Each row of a before or after table is a point. One or more steps were done to the points. Then noise was added and the rows were shuffled. The steps act on columns, c1 being the first. Write out the steps. A step turns or swaps two columns, mirrors them in a line or flattens them onto one, adds a multiple of one to another, or multiplies or shifts one. Angles are multiples of 10 degrees, from the lower column toward the higher: turns from -170 to 170, lines from 10 to 170 but not 90. Use the fewest steps. Two steps may share a column if one is a turn and the other turns, adds or multiplies; they go together, in the order done. Otherwise the lowest column goes first.
In the rows, 128 means zero.

Before (8 x 3):
[[150  70 148]
 [108 115 104]
 [171 143 124]
 [135 127 122]
 [151 119  78]
 [120 146 135]
 [110  95  88]
 [172 156  70]]
After (8 x 3):
[[129 118  73]
 [140 164  59]
 [139 116  81]
 [128 189  44]
 [105  51  19]
 [ 97  73  77]
 [ 99 125  29]
 [ 84 191  93]]
Steps: turn c1 and c2 by -150 degrees; multiply c2 by 1.6; shift c3 by -50

Before, 14 rows:
[[107  66 203  82 118  96]
 [117 136 146 137 121  77]
 [ 99 128 133 141 117 108]
 [170 137 200 155 122  72]
 [191  75 168 144 121  69]
 [178 151 125 119 165 106]
 [ 99 161 108 166 119  85]
 [217 117 133 166 151  81]
 [105 102 149 101 115 114]
 [109  74 106 131 116  90]
 [126 123 197 139 148 145]
 [103 137 123 110 117 146]
 [113 149 141 150 116  79]
 [178 146 136 150 111  98]]
After:
[[140 147 100 136 136 119]
 [100 160 167 124  92 138]
 [160 182 119 170 133 135]
 [128 127  97  85 142  99]
 [ 89 166 163 150 142 131]
 [123 175 108 128 134 110]
 [ 57 152 150 105 135  55]
 [ 69 163 195 150 105  97]
 [ 45 184 114 146 134 105]
 [157 134 128  99 139  63]
 [ 75 110  82 140 107 132]
 [129 179 108 145 140 122]
 [149 116 111 117 138 146]
 [ 83 122  63  45 139  61]]
Steps: turn c1 and c3 by 130 degrees; turn c2 and c6 by 60 degrees; add 0.5 times c6 to c4; multiply c5 by -1

Before (13 x 8):
[[107  94 117  70 123 156 111 142]
 [106 103 139  98 108 143 158 140]
 [126 133 120  77 107  97 136 107]
 [164 121 112  77 117 152  77 137]
 [140 144 161 106 132 126 149 135]
 [113 144 130  72 115 146 128 154]
 [167 101 124  73 158 162 117 138]
 [104 176 137 185 142 142 149  67]
 [120  97 138 111 168 146 124 137]
 [125 108 116  69 133 161 149 151]
 [103 165 117  79 224 157 131 155]
 [129 127 112 142 107 108 158 127]
 [104 128 112  82 108 114 106 146]]
After (13 x 8):
[[107 161 143  94 125 131 150 130]
 [119 165 141 111 175 133 129 138]
 [164 152 108  71 142 113  94 153]
 [139 116 170 107 141 124 143 127]
 [104 175 110  69 154 127 119 148]
 [165 171 122  72 187 121 125 142]
 [104 118 107  80 135 142 117 151]
 [112 127 129  71 143 102 133 155]
 [124 103 118  75 130 148 127 107]
 [124 164 109  71 159 113 149 143]
 [124 117 110 142 100 146 148 116]
 [105 117 114  81 247  81 133 154]
 [102 105 138 183 116  87 127  64]]
Steps: turn c2 and c6 by -140 degrees; multiply c3 by 1.3; add -0.5 times c4 to c5; turn c7 and c8 by -20 degrees; multiply c7 by 0.7

Before:
[[134  73 163 109 117 147 105  91 139 146 128]
 [119  93 115 140 143 119 163 115 156  87  80]
 [ 97 153 131 110 120 125 116 117 137 123 143]
 [132 101 175 115 126 155 158 110 130  59 108]
 [117  87 186 125 128 119  93  81 131 121 165]
 [ 95 122 132 123 109 100 126 162 156 127 122]
 [122 139 141 138 128 105 131 148 127 155 148]
 [ 86 129 124 122 130 127 148 156 145 132 175]
 [117  80 174  94 125 117  92  99 115 132 150]
 [ 81 143 133 148 128 136  88 158 157 139 138]
 [115 103 131 123 138 143 144 131 101  73 126]
 [135  87 179  85 165 113 100 108 137 151 154]
 [120 135 113 132 114 118  98 154 163 123 160]]
After (13 x 11):
[[ 82  71 139 116 127 151 157 108 130 198  78]
 [164  60 118 161 124 115  95 101 126 137 180]
 [117 143 120 123 115 118  96 155 106 134 208]
 [121 116  91 101 142 119 164 113 104 164   9]
 [ 88  64 112 154 114 146 107  87 126 116 128]
 [115 134 142 113 127 136  90 157  72 108 151]
 [164 126 143 125 128 104 130 147 118  98 178]
 [166 120 125 133 110  99 126 162  86 132 109]
 [142  55 137 130 130 121  94  81 117 136 222]
 [140 140 151 142 119 128 118 115  97 139 163]
 [138 107 114 113 138 145 145 128 130 181 125]
 [138  62 126 177 165 114 102 109 129 119 194]
 [133 135 125 136 130 128 147 153  84 130 245]]
Steps: turn c1 and c9 by 120 degrees; add -1.5 times c6 to c1; turn c2 and c3 by 50 degrees; turn c4 and c10 by -160 degrees; multiply c11 by 2.5

Before (14 x 12):
[[135 121 100 164 135 163 156 143 163 100 112 146]
 [104 163 141 148  87 146 105 102 165 201 116  71]
 [125 164 115 172 150  84 191 155  77 155  71 112]
 [159 174 182 163  92 145 128 152 114 137  89 158]
 [ 65 103 155 132 163 137  93 107 114 132 168 131]
 [106 149 144 145 104  80 159  97 139 103 132 106]
 [152 125 172  86 160 111 197  92 155 108 109 146]
 [108 144 152 113 113  92 172 164 138 138 116 118]
 [161 139 119 156 112 110  99 123 120 168 140 145]
 [108 102 123 157  94 170 102 103  90 126 133 164]
 [131 102 156 160 148 132 148 143 110 138 160 115]
 [ 81  96 108  71  70 167 147 167 159 103 160  65]
 [157 185 139 154 139 162 194 179 146 173 170 144]
 [123 178 119 143 137 163 128 185  88 156 140  83]]
After:
[[102  95 167 113 113 107 132 166 129 148 162 143]
 [236 132 169 135 163 156  50 107 132 132 156 117]
 [145 110 197  86 163 127 157  92  98 140  96 140]
 [104 112 114 157 111 114  57 122 116 151 101 111]
 [ 91 158  94  72  69 163 108 164 169 145 191 189]
 [186 127 171 160 150 154 108 142 151 117 102 117]
 [153 170 114 142 139  85  89 185 185 150 127 112]
 [171 173 145 152 140  79 153 180 107 152  79 137]
 [122 160  79 167 138 141 115 144  94  74 123 149]
 [ 90 166 120 155  91 163  62  98 114 104 162  77]
 [ 30 154 213 165  91  85  88 150 106 111 131 102]
 [107  92 105 173 148  87 151 156 170 127 138  92]
 [107  85 155 144 104  98 117  98 140  95 161 148]
 [ 65 153 149 148  85  99  64 102 164 185 173 191]]
Steps: add 1.5 times c5 to c11; turn c1 and c11 by -110 degrees; turn c2 and c6 by -80 degrees; multiply c3 by 1.6; add -0.7 times c4 to c10; shift c7 by -40; turn c9 and c12 by 120 degrees

Before, 9 rows:
[[117 167 134  73 129 145 121 168 176 100 215 176 124 122 166  84 185 115]
 [118 183  82 142  45  68 150  98 130 141  98 147 120 117  82 136  69 169]
 [139 146  51 156  80  91 136 130 142 170 101 130  84 117 117 158  60 121]
 [159 170 155 102  63 142 120 101 156 156  81 138 148 145 104 160  63 143]
 [135 117 122 129 120 174 151 118 129  87 157 149 143  89 153 126 175 134]
 [143 131 192 116 138 140 169 139 158 138 156 144 103 140 130  99 150 144]
 [112 159  86 152  72  86 116  98 133 154  96  87 135 129 151 128  80 159]
 [130 148 193  78  77 114 149  68 143 138  94 108 119 110 101 141  76  91]
 [136 143 155 107 171 134 122 187 170 102 181 139 149  75 124 107 193 130]]
After, 9 rows:
[[132 146 170  77  76 106  74  71 110 128  95 106 123 151 116 141 146  66]
 [118 182  74 141  43 118 132  98 117 137  95 145 119 195  94 132  72  87]
 [135 147  47 154  79 126 136 130  92 151 102 128 157 170 122 157 115  62]
 [134 117 121 132 121  89 123 119 151  97 153 149 103  90 167 126 139 175]
 [113 156  99 151  71 154 158  98 107 142  99  89 134 161 145 125  81  94]
 [158 168 162 103  63 123 133  99  86 136  81 139 116 111  99 158  92  72]
 [120 168 139  79 131 137 126 168 107  78 216 172 131 110 167  86 161 178]
 [143 133 163 116 136 135  57 140 103 116 156 142 121 109 123 101 118 154]
 [137 146 160 106 171  80 131 190 111  77 182 139 117 136 151 106 150 189]]
Steps: turn c7 and c13 by -140 degrees; turn c3 and c7 by -30 degrees; turn c14 and c15 by -30 degrees; turn c6 and c14 by -110 degrees; mirror c9 and c10 in the line at 110 degrees; turn c17 and c18 by 70 degrees

Before (8 x 20):
[[170 130 133 144 135 141 145 124 103 173 167 117 169 177 126 151 140 120
  135 127]
 [160 133 159  78 102 112 105 128 218 167 128  76 118 142 139 128 112 113
  110 102]
 [139 152 163 171 168  69 126 131 111  78  98 165 136 107 172 117 127 128
  128 109]
 [141  93 128 144  84 159  97 172  84 166 144 108 123 101 132 135  92  85
  143 168]
 [141 138 104 122 161 193 142 156 118 137  72 176 180 135 150 170 167 148
  161 155]
 [178 134 145 124 100 111 137 118 145 137 114 122 154 105 100 115 117 144
  147 168]
 [ 78  92 148 163 155 146  61 134 126  91 101  29 190  72 128  99 162 140
   99 136]
 [ 71 154 113  93 210  57 135  84 132 132 158 158 168 101  70 128 161 116
   83 156]]
After, 8 rows:
[[111  91 199 163 153  41  62 135 126  91  98  29 192  74 108 156 107 133
  177  98]
 [142 128 173 144 134  80 144 125 105 174 165 114 170 174 144  97 113 123
   99 130]
 [131  91 153 141  84 150  98 171  84 168 143 108 124 103 137 127 157  68
  111 153]
 [ 90 160  91  91 208  54 134  83 132 133 156 158 168 101  56 105 100  99
  170 102]
 [151 149  99 170 170  60 125 132 109  78 100 167 133 107 166 141 124 143
  137 137]
 [141 131 121  75 105 104 107 130 218 167 128  77 117 139 155 121 130 138
  145 161]
 [128 134 144 125 102  68 136 119 144 139 114 117 152 102 127 156 160 108
  125  97]
 [139 142 211 118 158 115 142 154 119 137  69 174 180 134 151  88 111 118
   68  78]]
Steps: flatten c1 and c15 onto the line at 60 degrees; add 1.5 times c13 to c3; turn c3 and c6 by -60 degrees; multiply c16 by 1.6; turn c16 and c19 by -150 degrees; turn c18 and c20 by 50 degrees; turn c17 and c20 by -150 degrees

Before, 12 rows:
[[119 151  88 101 114 129 108 143 151 145 115 121 160 131 194 139 136 174
  191 162 123 179 124 167 117  89 128  56 176 108  93 121]
 [141 153 109 165 145 113  84 173 156 108  95 130  97 127 142  92  83 207
  157 109 188 193 155  86  93 123 105  91  96  73 133 117]
 [175 145 105 100 132 159  75 117 160 152 180 166  93 136 128  94 113 138
  143 148 102 106  80 149 101  88 165 110 172 101 134 164]
 [169 183  82 144 124  84  78 187 102 129 138  64 141 104 175 137 132 107
  138 108 174 116  74 102 152  88  86 152  96  81  68 120]
 [131 126 157 101 122  91 152 118  97  99 129 141 104 111 190  97  96 170
  103 100 107 137 123 171 121 120 140 146 148 166  95 177]
 [117  81 102 139  81 145 112 177 144 153 148  89 127 152 120 110 107 120
  109 100 191 157  94 112 191  81  78  76 121 111 169 132]
 [196 127 149 197  96 131 174 114 127  88 193 119 169 112  98 192 128 174
  158 135 175 110 127 116 135  79 163  66 177 103 116 139]
 [129 159 179 175  89 158 155 190 100 186 131 128 129 101 106  97 154 120
  118 129 124 149 172 175 143 106 124 106  96 103 154 100]
 [110 120 136 130 160 166 135 177 138 179 178 155 162 133 151 130 168 184
   96 181 108 175 140 151 135 132 135 122 152 124  82 143]
 [190 148  83 151 152 108 163 174 165 131 106 102 122 174 129 162  85 149
   97 100 128 130 119  95 154 125 111 151 165 165 146 192]
 [186  83 122 107 162 113 160  86 141 108 161 117 146 184  98 185 124 120
  159 177 168 160  98  80 187 156  78  75 143 168  84 189]
 [107 116  97 159  91  96 120 156 106 172 189 119  80 142 131 126 129 125
  194 132 113 131  93 119 191 114 134  92  78 145 165  94]]
After (12 x 32):
[[117 151  88 104 115 128 108 142 150 146 114 179 160 134 196 138 135 175
  177 163 122 129 123 167  88 153 127  68 179 106  93 121]
 [112 127 150 196  98 132 174 115 125  87 196 168 168 112  96 192 129 175
   96 136 189  63 127 116  64 144 161  60 177 102 115 139]
 [ 90 151 107 166 143 115  83 172 156 109  94 157  98 128 141  94  84 207
  144 110 205 143 152  84 107 145 107 112  97  74 133 118]
 [137 185  80 141 123  85  77 185 101 134 137  69 143 104 174 138 132 107
   99 107 186  65  76 103  89 140  85  76  94  80  69 119]
 [191  81 102 139  80 142 108 175 142 151 150 141 126 152 122 111 106 121
  106 102 210 108  95 111 134 157  76  56 121 111 172 134]
 [131 146  84 150 151 109 164 174 167 132 106  95 123 175 131 163  83 148
   57 102 127  81 120  95 109 132 113 123 166 166 144 192]
 [ 86 144 104 100 134 159  77 115 162 153 178 166  94 137 126  92 113 139
  113 147  94  53  80 147  93  93 165 103 174 100 135 164]
 [163  82 122 107 161 113 161  84 139 109 162 162 149 181  97 186 123 120
   92 175 181 109  97  79  58 180  79 130 143 170  85 190]
 [121 126 158 103 120  92 152 119  96 101 128 124 104 113 188  94  95 168
  115 100 100  86 119 169 149 106 141 131 148 166  95 178]
 [141 158 180 173  88 161 155 188  98 185 130 146 128  99 106  96 153 120
  118 131 121 100 173 174 131 130 123 100  99 104 153 101]
 [192 115  99 159  90  96 120 155 107 173 190 147  79 142 130 127 130 126
  171 131 109  82  93 120  76 147 134 101  77 146 167  96]
 [144 120 138 130 159 166 136 174 139 180 180 150 161 135 150 130 166 181
  121 182 102 126 138 148 161 115 136 139 152 125  83 140]]
Steps: turn c1 and c25 by -110 degrees; turn c19 and c25 by -50 degrees; turn c12 and c28 by 50 degrees; turn c26 and c28 by 60 degrees; multiply c21 by 1.3; shift c22 by -50

Before (12 x 48):
[[ 74 111 119 128 108 107  90  70 115 154 132  96 117  90  98 147 157 100
  174 172  89  88 128 128 152 150  98 122 132 124 134  96 110 163 174  97
   95 114 174 149 161 114 167  99  73 117  92 113]
 [137 144  57  83  96 181 178 110 150  93  82  79 130  92 160 145 142  95
  130 142 154 159 119  98 127 181 119 105 117 172  99 108 140  93 121  94
  177 160 151 115 120 148 129 158 117  83 175 166]
 [155 145 125  60 171  94 116 157 115  64  68 122  77 179 178 107 121  94
  158 178  80 189  66  93 168 141 174 106 141 160 106 115  68  86 139 171
  180 196 134 138 152 159 151  93  93  84 166 149]
 [158 160 103 113 165  96 133 159 119 132 154 128 140 185 110 144 166 155
  127 155 120 116 139 158  87 146 121 140 110 169 138 115  80 124 112 130
   88 210 123 170 154  68 175 179 147  90 142 173]
 [153 140  86  75 161 163 101 132 150 114 157 156  97 139  87 112 118 161
  178 122 145 145 134 122 166 171 169 187 148 187  72 137 140  98 126  93
   95 128 107  89 108 112 173 115 131 100 157 139]
 [116  84 125  78 174 186  93 110 149 149 147 162 106 118 146 113  71 115
   79 176 168 100  99 137 128 150 120 131 149 157 152 175 108 153 115 110
  174 181 112 106 128 116 165 119  88 108  99 128]
 [171 149 101  83 172  93 167 106 152  89 150 128 107 150 176 109  92  99
  116  97  87 129 128 128  82 120 136 165  80 106  63 130  33 167 133 170
  132 123 154 122  73  78 164 141 137 140 173 130]
 [170 140 126 128 101 139 105 147  54 148 154 134  83 165 115 189 101 162
  178 174 174 156 143 179 151  84 113 172 106 106  83 136  96  91 163 124
  176 121 162 125  96  73 129 148  88 171 127 109]
 [144  66 131 145  91 175 172  84 124  63  59  67  85 136 172 137  91  92
   87  83 167 189  83  85 150 133 146 121 168 113 100  82  66 164 155  96
  103 148 150 135  97 125 121  74  76 158 173 102]
 [129 124 130 107  73 136 140 160 147  94 112 100  94 179 178 108  66 158
  130 125  99 104  88  90  94 118 167 165 111 127 143 165 113 141 161 159
   87 197  94 142 106 115 100 101 142 152 113 107]
 [178  71  79 149 121 133 182 104 107 136 157 143  82 135 140 119 136 155
  113 163  95 127 138  94  81 185 166 169  98 134 167 161  62  78 129 119
  168 143 123 129 157 108  78 175 119 111 123 160]
 [ 90  64  72  59  85 146 101  86  64 126 149 124 119 105 132 128 149 162
  147 117 104 165 143 145  87 104 172 137 173 165 129 167  99 178 123 110
  124 186  74 159 160 105 137 109 141 104  97 108]]
After (12 x 48):
[[154 146 127  59 172  94 114 158 116  61  72 124  78 180 181 106 120  90
  159 179  80 189  70 135 168 139 171 106 143 158 104 118 200 120 137 171
  191 194 136 137 154 158 153  92  94  82 171 153]
 [135 144  56  81  96 181 178 114 148  94  83  80 130  92 157 146 140  95
  127 146 154 159 121 139 129 181 118 103 114 172  98 108 144 163 123  92
  182 156 148 114 118 150 130 157 120  78 175 162]
 [ 93  64  74  57  88 144 102  88  64 124 147 123 122 106 131 124 144 163
  147 120 103 162 144 140  89 107 175 135 172 165 125 169 121  70 121 109
  111 187  74 159 161 104 135 107 142 103  96 107]
 [ 75 111 122 127 108 105  87  70 115 152 131  96 116  89  97 147 158 104
  171 173  87  86 129 101 152 148  95 123 134 120 134  95 121  90 173  97
  104 111 176 147 160 115 169 102  75 114  95 114]
 [181  71  79 150 120 137 181 103 106 134 155 144  82 136 143 119 135 157
  112 161  90 125 140 127  81 184 167 169  95 137 165 157 214 124 128 119
  186 145 124 128 157 109  79 175 118 108 124 158]
 [145  64 133 143  86 174 172  83 124  61  61  64  82 138 168 139  91  88
   86  82 167 189  85  64 149 131 146 126 167 110  99  88 150  59 154  95
  137 147 148 137 102 125 117  72  80 157 172 100]
 [169 138 126 125 101 139 107 148  52 147 156 132  79 160 111 187 102 160
  177 173 173 159 146 218 153  84 117 168 105 103  83 136 175 136 166 122
  132 123 162 125  96  73 128 150  92 170 128 107]
 [152 140  85  73 163 166 100 131 149 115 156 158 100 138  87 109 115 160
  180 124 146 146 131  92 165 172 169 185 150 188  69 136 136 161 128  94
  105 129 110  87 107 107 171 114 134 101 154 137]
 [115  84 121  77 176 185  94 108 149 149 149 163 109 117 145 118  67 119
   78 175 166 101 101 173 127 151 115 129 151 158 150 174 130  95 117 111
  154 180 112 102 127 114 164 119  85 109 100 124]
 [172 149  99  82 174  92 166 111 154  86 149 129 106 153 178 110  93  98
  116  97  87 131 125 128  84 117 137 166  82 106  59 128 175  38 134 172
  131 119 157 121  77  78 162 140 137 137 172 127]
 [130 126 133 111  70 137 142 161 149  93 110 103  95 182 180 107  62 157
  133 124 103 106  89  59  94 120 166 166 113 128 143 165 131 109 164 157
  121 194  93 142 110 116 104 101 144 151 110 106]
 [157 162 100 113 167  98 132 160 117 134 155 130 140 188 105 143 167 152
  124 153 117 117 136 122  84 145 121 138 113 172 134 114 168  97 113 127
   78 208 127 170 154  67 176 178 150  86 144 174]]
Steps: turn c24 and c37 by -40 degrees; multiply c24 by 1.3; turn c33 and c34 by 140 degrees
